Each row is a point. To make a cloud, some directions were put in groups of two or more. Within a group, all points are equally far from the middle, so they leave a hole (a ring in 2 directions, a hollow ball in 3). The other directions are filled evenly. Then the cloud was stretched, turned, moved and blurred a little. How many holes are there, and how many directions does each take, smallest first?

Cloud:
[[-24.6   5.2]
 [ 17.2  25.5]
 [-24.8   4.2]
 [-17.7 -16.9]
 [-21.1 -12.0]
 [ 30.3  -3.9]
 [-15.9 -18.8]
 [-12.8  24.3]
 [ 30.9   0.3]
 [-23.9   8.9]
 [-24.5  -2.6]
 [-21.8  14.0]
 [ 29.7  -6.4]
 [-13.0 -21.3]
 [  9.7  28.5]]
Holes: 1 (2)

Cloud, 14 rows:
[[-10.6 -29.4]
 [ 15.1 -24.7]
 [ -5.8 -30.2]
 [-11.1 -29.4]
 [ 23.1 -11.7]
 [-28.8  -0.5]
 [ 22.8  -9.1]
 [ -3.6  18.9]
 [ 23.3  -9.2]
 [ 23.1  -7.1]
 [-20.9 -23.5]
 [-19.9  13.2]
 [ 11.5  14.0]
 [  2.2 -30.9]]
Holes: 1 (2)

Cloud:
[[ 25.1  23.3 -14.2]
 [ -8.4  29.1  -7.2]
 [ 22.2  34.8  16.7]
 [ -3.1  34.4 -14.2]
 [  0.3  15.7 -16.3]
 [ 27.4   5.7  21.6]
 [ 27.4  14.3 -28.6]
 [-14.0  -6.5 -11.1]
 [ -1.5  25.6  -6.7]
 [ 21.0  19.5   2.3]
 [ 12.8  26.1   0.7]
 [  9.6  22.0 -22.4]
 [-19.8  34.9   9.2]
 [-29.5   0.6   9.1]
 [ 26.3  22.4  -5.0]
 [ 17.6  -7.6   2.4]
 [ -9.1  26.6 -11.0]
 [-26.2 -23.9 -15.3]
 [-25.2  17.6  17.7]
 [ 10.5  -7.3  30.1]]
Holes: 0

Cloud:
[[  9.5  24.9  27.4]
 [ 30.8 -11.6  12.2]
 [ 22.5  -1.9 -16.7]
 [ 26.6  22.6   9.4]
 [  7.5  23.3  29.4]
 [ 34.5  16.5  17.0]
 [-12.8   9.2  20.5]
 [  1.5  33.6 -14.2]
 [ 10.4  30.2  -0.2]
 [ 26.5   5.1 -13.8]
 [ -4.4 -11.9 -16.0]
 [ 26.7  22.9  15.3]
 [ 17.4  28.0 -11.4]
 [ 18.6   0.8 -27.9]
 [ -8.1  27.5   3.0]
 [ 32.9  -3.7   6.2]
 [-23.8   1.9 -10.3]
 [ -3.0 -13.9  -2.6]
 [ 34.3  10.5   6.6]
 [  6.7  31.3  -4.1]
 [ 27.6  22.6  21.3]]
Holes: 1 (2)

Cloud:
[[-15.1 -12.5  27.7  -8.2]
 [-19.2  21.5  -7.8  28.2]
 [-23.3 -14.5  -8.7  23.7]
 [  2.1  28.9  30.5  -6.9]
 [ 21.7  19.7 -21.5 -22.0]
 [ -6.6  22.1  32.4  -7.9]
 [-23.0  18.2   6.4 -14.3]
 [ 17.2 -16.8 -11.8  14.4]
 [-13.5  -7.1  19.2 -21.3]
 [-17.0 -11.5  30.3  13.5]
 [  3.2 -18.1  13.6 -18.0]
 [-17.3   0.0 -30.9   0.8]
 [ 31.0   8.4  23.9  11.9]
 [  6.8 -18.9 -17.4  15.0]
 [ 13.4  20.7  -6.3  36.2]
 [ 21.9  19.4 -18.3 -24.7]
 [-12.8  10.5  35.7  -6.6]
 [ 13.8  10.4 -37.3  -0.8]
 [-16.4 -17.7  24.8   5.2]
 [-23.9 -13.0 -11.1  23.0]
 [-14.9  25.2  19.4 -10.9]
 [ 22.5  -9.0  10.7 -19.8]
 [-28.5   7.2 -13.5  21.8]
 [ 26.6  -7.3  -7.7  19.0]
 [ 21.9  19.2 -15.6  30.2]
 [ -3.2 -21.7 -14.2  15.1]
 [  0.1  32.6  -9.9  28.1]
 [ 26.3   5.7 -16.8  25.7]
 [ 22.6  15.3 -11.7  32.1]
 [ 27.8   3.1  -5.8  26.2]
 [ 15.1  36.5 -16.7  15.7]
 [-19.4  20.2  15.5 -13.9]]
Holes: 2 (2, 2)

Cloud (27 x 4):
[[ 18.8  -5.3 -22.9  22.6]
 [-19.3  -7.2   5.6   7.5]
 [ 10.3  15.8   2.9  22.6]
 [ -8.9 -15.6 -18.1  14.5]
 [-16.1 -19.1  11.8   2.4]
 [  9.4 -11.8 -27.3   2.9]
 [-21.1  -6.2   7.7  44.7]
 [ 18.6  25.1   3.1   6.4]
 [ 36.1 -25.8  -4.6  34.7]
 [ 16.5 -44.4  13.0 -15.2]
 [-26.1  -8.8  -4.0  -0.2]
 [ 12.4  14.0 -27.8   7.7]
 [-14.4  -7.6 -15.1  11.6]
 [-11.9  -8.9  10.8  29.6]
 [-19.1 -11.4  14.4  39.7]
 [ -5.4   3.1 -46.4  16.5]
 [-13.0   7.2   6.3  31.1]
 [ 22.4   5.8   6.9  20.6]
 [  9.0  -2.5  16.3 -21.1]
 [-32.8  -8.9  14.0   2.8]
 [  7.2  -9.3   8.2 -29.1]
 [-13.3  -7.4  -6.2 -23.7]
 [  1.9  -4.1 -15.5 -49.8]
 [ -8.8 -18.1 -43.8  30.9]
 [ 21.2  11.7 -16.5 -10.7]
 [-27.9  -0.4 -15.6 -16.3]
 [ 20.0  22.3   1.7  29.1]]
Holes: 0

Cloud (49 x 6):
[[ 12.8 -17.0  -8.4 -17.6  24.6 -15.7]
 [ -9.4 -32.3 -26.3   0.4 -14.7   1.6]
 [-19.7 -39.8  13.2 -30.0  -2.5 -16.1]
 [ -6.6 -31.2 -12.8  22.9 -16.6   6.4]
 [-19.0 -38.9 -19.8 -15.8 -20.5  -1.5]
 [-15.1 -29.9  17.0 -19.0 -23.6  10.7]
 [-30.8 -14.4  -1.8 -31.3 -25.0  13.5]
 [ 10.6  18.4 -21.1 -29.6   3.9  -9.7]
 [ 14.4 -21.6  -3.5 -25.0 -15.3 -40.0]
 [ 21.9 -33.7  22.1  20.6  -4.1 -14.5]
 [ 15.8 -18.1   7.7   7.7  -5.9 -53.0]
 [ 12.1 -38.8  23.7  22.6  -0.8 -12.3]
 [-26.4   9.7 -21.1 -19.1   1.2 -18.0]
 [  9.0 -37.9  25.7  21.3   3.2 -10.5]
 [-16.6 -39.5  14.6 -29.7 -14.6  -5.4]
 [ -8.2 -18.0   4.4 -11.8  -5.2 -57.4]
 [  0.7 -31.1  22.0 -24.3   8.2  -4.8]
 [ 31.2   4.0  23.0   6.7  22.9  -3.1]
 [-19.5 -16.4  25.0 -23.8  10.9  -6.5]
 [  4.9  11.4 -12.7 -10.6  16.5 -36.2]
 [  6.0  23.6  -6.6  17.0  -2.3 -11.5]
 [ 16.8 -42.2   4.0  15.0   3.4 -32.5]
 [-18.9 -49.1   1.9 -20.1  -3.9 -24.2]
 [ 11.8  10.8 -20.9 -32.1  -7.7  -3.0]
 [-16.1   9.4 -10.9   7.7   9.8 -27.3]
 [-27.4 -26.1 -27.4  -1.3 -12.8   3.7]
 [-11.7  10.7  29.4 -14.7  10.6 -14.5]
 [ 14.9   8.3   1.9 -10.5   6.3  29.1]
 [ 29.5  10.1  11.8  19.7  21.8 -18.9]
 [  3.5   0.6 -22.3  -8.3 -21.2 -26.0]
 [ 15.5   7.8 -25.3  -4.5  11.4 -15.3]
 [ -2.4  -1.5  11.4  -1.7  16.9  25.5]
 [-19.9   6.1  14.3   8.0  10.2  12.3]
 [ 23.9  -1.6   2.5  16.8 -20.4  -7.4]
 [ -9.6   3.0  15.2 -34.1 -30.4 -15.4]
 [-10.8  14.2 -24.8 -11.0  -5.6 -21.4]
 [ 15.5  23.1  -5.1 -32.2  -8.9   7.1]
 [ 16.6  22.2   2.4 -34.7  17.8 -14.1]
 [ 24.5  -1.6  22.5  -6.7  23.4   4.2]
 [  3.7 -42.9   2.5 -26.1  -6.9 -18.0]
 [ 16.3  -7.3 -22.4  10.4 -13.0 -11.0]
 [  3.7 -35.4  30.9  13.5   2.0  -5.3]
 [ 18.6 -18.6  -9.1   9.7 -20.3 -28.3]
 [-14.0  -7.7  29.1 -33.3  -9.6 -29.7]
 [-19.6   5.3  14.8 -14.8 -29.8   1.7]
 [ -9.8   2.2  -6.1  13.3 -26.2 -21.1]
 [ -1.2   5.3  21.8  -6.0 -29.8 -15.2]
 [-19.7  10.6 -23.5  -4.1  -5.8 -20.5]
 [ -4.0 -35.9  31.5   8.1  -5.8  -3.6]]
Holes: 3 (2, 2, 2)
